Each row of a before or after table is a point. One or more steps were done to the points. Then noise was added and the rows were shuffled. The steps act on how far a point lies along the listed directions, d1 being the first. Name the steps. A step turns or swaps two directions, mirrors them in a line or flattens them onto one, adds a multiple of one to another, or multiplies one. Angles are multiples of 10 degrees, from the lower direction toward the higher: turns from -170 to 170, lines from 10 to 170 but not 90. Use the fewest steps. Two steps may share a direction if one is a turn and the other turns, adds or multiplies; they go together, in the order done. Otherwise the lowest direction goes first.
In the rows, 128 means zero.

Directions:
(1): |  82 | 114 | 180 |
(2): | 142 |  59 | 122 |
(3): | 180 | 134 | 176 |
Before:
| 115 |  62 |  71 |
|  94 | 191 | 120 |
|  95 | 137 | 121 |
| 129 |  58 | 153 |
|  66 | 143 | 136 |
| 183 | 136 | 152 |
| 195 | 189 | 148 |
| 167 |  86 | 146 |
|  93 | 155 | 113 |
| 124 | 134 | 138 |
After, 10 rows:
|  92 |  57 | 134 |
| 117 | 106 |  95 |
| 136 |  88 |  72 |
|  97 | 199 |  78 |
| 161 | 180 | 131 |
|  95 |  92 | 115 |
| 128 | 118 | 125 |
| 127 |  94 | 245 |
| 155 | 139 | 187 |
| 190 | 185 |  69 |
Steps: turn d1 and d2 by 150 degrees; multiply d1 by 1.6

Directions:
(1): | 126 | 146 |  81 |  56 | 179 | 135 | 148 |  78 |
(2): |  88 | 152 | 174 | 117 | 120 | 209 | 176 | 134 |
(3): | 141 | 174 | 158 |  85 |  55 |  81 | 146 | 105 |
(4): | 105 | 166 | 154 | 180 | 179 |  76 | 175 | 105 |
(5): | 166 | 188 | 162 | 104 | 172 | 131 |  86 | 181 |
Before:
|  81 | 104 | 134 | 178 | 182 |  99 | 117 | 132 |
| 135 | 144 | 108 |  88 | 157 |  87 | 134 | 106 |
| 115 |  55 |  42 | 120 | 109 | 121 | 104 |  73 |
| 159 | 115 |  63 |  66 | 118 | 133 |  81 | 135 |
|  94 | 207 | 189 | 154 | 181 | 155 | 131 | 150 |
| 120 |  57 |  48 | 123 |  61 |  96 | 119 | 111 |
| 104 |  74 |  87 | 201 | 164 | 131 | 100 | 155 |
| 118 |  46 |  32 | 112 | 116 | 152 | 123 |  86 |
| 127 |  98 |  85 |  79 | 136 |  85 | 103 |  68 |
After:
| 122 | 100 |  56 |  37 |  89 | 176 | 121 | 122 |
|  71 |  89 | 105 | 146 | 181 | 114 | 131 | 101 |
|  87 | 132 | 148 |  61 | 116 | 191 | 142 |  95 |
| 103 |  92 |  87 |  68 | 106 | 218 | 115 | 105 |
|  99 | 146 | 152 | 109 | 131 | 148 | 177 | 116 |
| 114 |  80 |  84 |  86 | 102 | 237 | 117 | 137 |
| 105 |  83 |  54 | 142 | 187 | 149 | 108 | 127 |
| 132 | 171 | 130 |  66 | 141 | 190 | 115 | 165 |
| 103 | 157 | 160 | 218 | 157 |  71 | 117 | 135 |
Steps: turn d1 and d2 by 100 degrees; turn d4 and d5 by -40 degrees

Directions:
(1): |  94 | 110 | 149 | 113 |  87 | 115 | 192 | 127 | 121 | 160 |  69 |  40 |  86 |  95 |
(2): | 134 | 199 | 100 | 119 | 149 | 191 | 155 | 201 |  98 | 139 | 150 | 109 |  71 | 169 |
(3): | 116 |  95 |  77 | 125 | 137 | 130 | 158 |  84 |  57 |  81 | 211 |  87 | 130 | 102 |
(4): | 170 | 156 | 104 | 108 | 122 | 192 | 128 | 121 | 188 | 163 | 153 |  94 | 179 |  48 |
(5): |  70 | 210 | 122 | 177 | 165 |  64 | 147 |  99 | 169 | 145 | 163 | 128 | 111 | 103 |
Before:
| 146 | 169 | 105 | 128 | 142 | 148 | 133 | 127 | 135 | 139 | 172 | 142 | 116 | 113 |
| 101 | 160 | 114 | 137 | 151 | 107 | 166 | 125 | 124 | 136 | 136 |  79 |  82 | 103 |
| 107 |  92 | 140 | 149 | 126 |  55 | 103 |  42 | 174 | 122 | 146 | 170 | 190 |  74 |
| 123 | 153 | 124 | 142 | 142 | 100 | 137 | 120 | 171 | 136 | 169 | 154 | 130 | 105 |
| 109 | 123 | 117 | 128 | 152 | 103 | 143 | 100 | 119 | 104 | 140 | 136 | 100 | 126 |
|  88 | 141 | 122 | 158 | 149 |  61 | 136 | 130 | 108 | 110 | 165 | 134 |  87 | 164 |
|  84 | 116 | 128 | 128 | 128 |  91 | 129 | 149 |  74 | 111 | 130 | 125 | 109 | 175 |
| 101 | 125 | 132 | 151 | 154 |  44 |  98 |  90 | 135 |  96 | 155 | 138 | 136 | 132 |
| 149 | 147 | 116 | 128 | 140 | 139 | 125 | 143 | 135 | 140 | 173 | 115 | 152 | 120 |
| 167 |  46 | 134 |  86 | 110 | 184 |  97 | 162 |  62 |  80 | 101 | 142 | 133 | 166 |
| 113 | 116 | 118 | 132 | 133 |  72 | 127 | 114 |  85 | 115 | 142 | 139 | 119 | 144 |
| 154 | 104 | 102 |  87 | 115 | 169 | 128 | 140 | 123 | 128 | 154 | 115 | 131 | 126 |
| 111 | 184 | 144 | 146 | 119 | 132 | 124 | 142 | 171 | 138 | 111 | 136 | 115 | 129 |
After, 13 rows:
| 132 | 185 | 103 | 132 | 146 | 125 | 129 | 144 | 136 | 150 | 170 | 123 | 131 | 119 |
| 155 | 141 | 143 | 138 | 142 | 113 |  83 | 131 | 131 | 118 | 140 | 219 | 126 | 177 |
| 113 | 155 |  69 | 148 | 177 | 144 | 128 | 134 |  53 |  74 | 248 | 164 | 105 | 176 |
| 113 | 189 | 120 | 162 | 155 |  93 | 125 | 139 | 184 | 154 | 169 | 132 | 121 | 123 |
| 129 | 196 |  92 | 150 | 187 | 111 |  98 | 133 | 128 |  99 | 221 | 151 | 126 | 153 |
|  95 | 110 | 148 | 146 | 109 |  84 | 123 |  87 | 136 | 102 | 119 | 128 | 133 | 126 |
| 120 | 167 | 117 | 124 | 155 | 128 | 143 | 133 | 156 | 122 | 130 | 130 |  96 | 118 |
| 121 | 137 | 124 | 152 | 157 |  92 | 114 | 130 | 125 |  99 | 186 | 196 | 113 | 164 |
|  76 | 130 | 166 | 132 | 115 |  73 | 197 | 138 | 137 | 173 |  40 |  50 |  45 | 105 |
| 159 | 106 | 134 |  91 | 109 | 157 | 113 | 162 | 139 | 136 | 113 | 151 | 123 | 150 |
| 204 | 125 | 117 |  95 | 127 | 237 |  87 | 155 | 158 | 127 | 140 | 138 | 187 |  83 |
|  98 | 179 | 130 | 125 | 131 | 127 | 137 | 143 | 172 | 173 | 132 |  88 | 149 |  96 |
| 152 | 115 | 141 | 132 | 149 | 114 |  88 | 154 | 123 | 118 | 146 | 175 | 154 | 180 |
Steps: multiply d1 by 3; turn d2 and d3 by -120 degrees; mirror d4 and d5 in the line at 110 degrees

Directions:
(1): | 168 | 109 |  68 | 186 |  87 | 148 | 179 | 196 | 127 |  91 | 140 | 138 | 130 | 105 | 168 | 129 | 210 | 108 |  89 |  89 | 117 |  87 | 109 | 203 |
(2): | 170 | 110 | 149 |  35 | 149 | 101 | 171 | 168 | 175 |  65 |  83 | 119 | 159 | 137 |  92 | 151 | 115 | 148 | 112 | 154 | 114 |  82 |  33 | 115 |
(3): |  92 |  69 | 179 | 171 | 209 | 155 | 207 | 133 | 134 | 126 | 155 | 195 |  91 | 153 | 126 | 163 | 134 | 152 | 174 | 172 |  89 | 157 | 120 | 169 |
(4): | 107 | 187 |  88 | 145 |  94 |  79 | 125 | 103 | 151 | 115 |  69 | 174 |  20 | 171 | 131 | 173 | 124 | 167 | 131 |  80 | 141 | 160 |  75 | 138 |
(5): | 126 | 181 | 110 | 125 | 161 |  81 | 109 | 124 | 106 | 169 | 121 | 143 | 105 | 103 | 149 |  85 | 190 |  52 | 135 | 243 | 135 | 134 |  62 | 141 |
Before (10 x 24):
| 155 | 182 | 118 |  82 | 130 |  67 | 114 | 147 | 164 |  98 |  70 | 116 | 108 | 139 | 120 | 130 | 156 | 124 | 122 | 155 | 136 | 120 |  47 | 136 |
| 120 | 104 | 150 | 123 | 134 | 147 | 140 | 118 | 121 | 134 | 142 | 137 | 141 | 125 | 129 | 119 | 109 | 126 | 128 | 125 | 121 | 126 | 155 | 144 |
| 118 |  96 | 162 | 114 | 175 | 134 | 170 | 135 | 142 | 114 | 132 | 149 | 139 | 125 | 125 | 143 | 116 | 133 | 156 | 192 | 105 | 126 | 101 | 126 |
| 111 | 110 | 171 | 121 | 165 | 143 | 133 | 123 | 114 | 149 | 132 | 152 | 131 | 138 | 117 | 127 | 117 | 143 | 149 | 166 | 126 | 145 | 159 | 124 |
| 105 | 107 | 148 | 176 | 141 | 120 | 142 | 121 | 112 | 132 | 162 | 173 |  77 | 146 | 125 | 139 | 135 | 150 | 139 | 132 | 121 | 155 | 140 | 145 |
| 108 | 126 | 148 | 171 | 134 | 155 | 136 |  97 | 112 | 135 | 135 | 142 | 102 | 154 | 131 | 137 | 133 | 144 | 160 | 131 | 113 | 152 | 159 | 143 |
| 151 | 122 | 106 | 131 | 106 | 139 | 139 | 154 | 137 |  93 | 127 | 114 | 145 | 114 | 145 | 132 | 149 | 133 |  85 |  90 | 133 | 111 | 128 | 141 |
| 164 | 149 | 105 |  94 | 134 |  96 | 148 | 167 | 160 |  78 |  87 | 149 | 116 | 119 | 134 | 146 | 152 | 119 | 106 | 144 | 136 |  92 |  53 | 136 |
| 120 | 105 | 122 | 143 | 102 | 150 | 158 | 153 | 150 | 112 | 123 | 131 | 121 | 139 | 128 | 141 | 122 | 146 | 130 |  89 | 114 | 132 | 129 | 147 |
| 155 | 107 |  81 | 170 |  95 | 138 | 152 | 166 | 142 | 111 | 133 | 121 | 137 | 102 | 133 | 145 | 181 |  94 | 103 | 119 | 123 | 107 | 103 | 168 |
After, 10 rows:
| 145 | 112 | 174 |   9 | 158 |  85 | 133 | 116 | 195 |  90 |  69 | 102 | 156 | 147 |  42 | 174 |  59 | 151 | 136 | 181 | 123 | 113 |  36 |  65 |
| 104 | 204 | 128 | 123 | 136 |  77 |  59 |  84 | 132 | 163 |  94 | 118 |  83 | 144 | 125 | 116 | 125 | 123 | 152 | 152 | 151 | 175 | 122 | 110 |
| 141 | 127 | 167 |  37 | 158 | 107 | 117 | 117 | 156 | 101 | 104 |  97 | 170 | 129 |  98 | 128 |  87 | 145 | 110 | 158 | 135 | 120 |  97 |  73 |
| 140 | 111 | 132 | 158 | 137 | 155 | 170 | 140 | 122 | 109 | 132 | 139 | 126 | 137 | 140 | 134 | 174 | 123 | 136 | 147 | 102 | 115 | 116 | 170 |
| 126 | 101 | 138 | 129 | 126 | 145 | 150 | 128 | 126 | 127 | 141 | 143 | 136 | 125 | 133 | 127 | 115 | 129 | 125 | 111 | 120 | 121 | 149 | 158 |
| 107 | 174 | 159 |  65 | 167 |  89 |  80 |  81 | 144 | 136 |  91 | 142 | 106 | 139 | 108 | 135 |  72 | 132 | 152 | 177 | 150 | 152 | 107 |  57 |
| 120 | 104 | 165 |  79 | 151 | 131 | 145 | 145 | 147 | 130 | 121 | 110 | 162 | 127 | 109 | 110 | 109 | 115 | 144 | 175 | 113 | 126 | 102 | 110 |
|  85 | 111 | 140 | 182 | 147 | 152 | 149 | 103 | 122 | 140 | 145 | 165 |  92 | 139 | 144 | 154 | 109 | 151 | 164 | 130 | 117 | 166 | 165 | 134 |
| 132 |  91 | 146 | 148 | 156 | 113 | 169 | 152 | 121 | 109 | 156 | 164 | 102 | 131 | 122 | 130 | 161 | 133 | 126 | 166 | 114 | 127 |  98 | 157 |
| 119 | 107 | 125 | 189 | 119 | 164 | 151 | 149 | 102 | 141 | 147 | 168 | 105 | 132 | 151 | 135 | 160 | 141 | 125 | 103 | 127 | 143 | 184 | 173 |
Steps: multiply d1 by 2; turn d1 and d2 by 120 degrees; swap d4 and d5
